Every row gives one point. Before rounding, the points of a table are all equally far from one centre. They may lie mostly on one side of it. Where is the centre, to within rounding?

Points (7 x 2):
[[-0.09 -0.33]
 [-0.52  0.81]
 [ 0.70  0.45]
 [ 0.57 -0.04]
 [ 0.39 -0.22]
 [-0.21 -0.30]
 [-0.67  0.22]]
Centre: [0.01 0.36]

Points (10 x 4):
[[ 0.05  0.55 -0.23  0.11]
 [-0.51  0.73  0.57 -0.43]
 [-0.41  0.00 -0.29 -0.09]
 [-0.06  0.15  0.56 -0.29]
 [-0.20  0.47  0.69 -0.37]
 [-0.78 -0.03  0.42 -0.30]
 [-0.78  0.80  0.70 -0.11]
 [-0.35  0.42  0.45 -0.55]
 [-0.60 -0.14 -0.14 -0.05]
 [-0.07  0.58  0.60 -0.34]]
Centre: [-0.46  0.42  0.25  0.12]

Points (15 x 8):
[[-0.20 -0.22 -0.56  0.24  0.68  0.73 -0.74 -0.35]
 [-0.37 -0.19 -0.74  0.61  0.10  0.16  0.22 -0.48]
 [-0.27  0.41 -0.08  0.32  0.13  0.57 -0.39 -0.71]
 [-0.67  0.51 -0.14 -0.35  0.09  0.79 -0.09  0.32]
 [-0.44  0.21  0.22  0.26  0.73  0.27 -0.51 -0.40]
 [-0.09  0.00 -0.16  0.12  0.04  0.78 -0.21 -0.68]
 [-0.72  0.71 -0.66  0.60  0.21  0.69 -0.31  0.07]
 [-0.14  0.52 -0.56 -0.02  0.03 -0.36 -0.38  0.30]
 [-0.44 -0.34 -0.36 -0.06  0.74  0.91 -0.12 -0.32]
 [-0.38 -0.35 -0.02  0.09  0.44  0.80 -0.09 -0.52]
 [-0.11  0.35 -0.67  0.20  0.53  0.53  0.23 -0.61]
 [-0.65  0.22 -0.10 -0.07  0.98  0.50 -0.20 -0.33]
 [-0.11 -0.03 -0.32  0.06  0.14  0.90  0.05 -0.61]
 [ 0.08  0.29 -0.31 -0.16  0.09  1.00 -0.28  0.42]
 [-0.41 -0.40 -0.70 -0.08  0.55  0.30 -0.06  0.71]]
Centre: [-0.33  0.09 -0.39  0.17  0.28  0.34 -0.19  0.06]

Points (14 x 11):
[[ 0.39 -0.14 -0.01  0.10  0.00  0.14 -1.11 -0.28  0.11  0.62  0.70]
 [ 0.12 -0.60 -0.26  0.75  0.38  0.62 -0.77 -0.18 -0.22  0.80  0.51]
 [ 0.17 -0.34  0.30 -0.05  0.81  0.58 -0.11  0.29 -0.23  0.56  0.33]
 [ 0.34 -0.56  0.00  0.04  0.54  0.36 -0.77 -0.42  0.20  0.39  0.85]
 [ 0.27 -0.49 -0.23  0.09  0.16  0.46 -0.20 -0.38  0.30  0.01  0.85]
 [ 0.73 -0.10  0.18  0.13  0.06  0.49 -0.46 -0.27 -0.17  0.58  0.67]
 [ 0.12 -0.52 -0.13 -0.59  0.67  0.77 -0.67 -0.22  0.23  0.00  0.31]
 [-0.01 -0.17 -0.35  0.03  0.01  0.62 -0.71  0.61  0.17  0.18  0.28]
 [ 0.38 -0.46 -0.47  0.49  0.54  0.17 -0.74 -0.23  0.10  0.55  0.68]
 [ 0.05 -0.20  0.14  0.06  0.43  0.62 -0.66  0.42 -0.40  0.54  0.77]
 [ 0.05 -0.37 -0.46  0.14  0.47  0.27 -1.51 -0.35 -0.05  0.33  0.46]
 [ 0.25 -0.72  0.20  0.14  0.04  0.45 -0.23  0.01 -0.22  0.17  0.04]
 [ 0.51 -0.46 -0.50 -0.10  0.08  0.47 -0.71 -0.11  0.19  0.38  0.27]
 [ 0.55  0.14 -0.23  0.25  0.39  0.28 -0.44  0.31 -0.02  0.83  0.49]]
Centre: [-0.29  0.30 -0.07  0.25  0.44  0.51 -0.52 -0.48 -0.05  0.24  0.10]
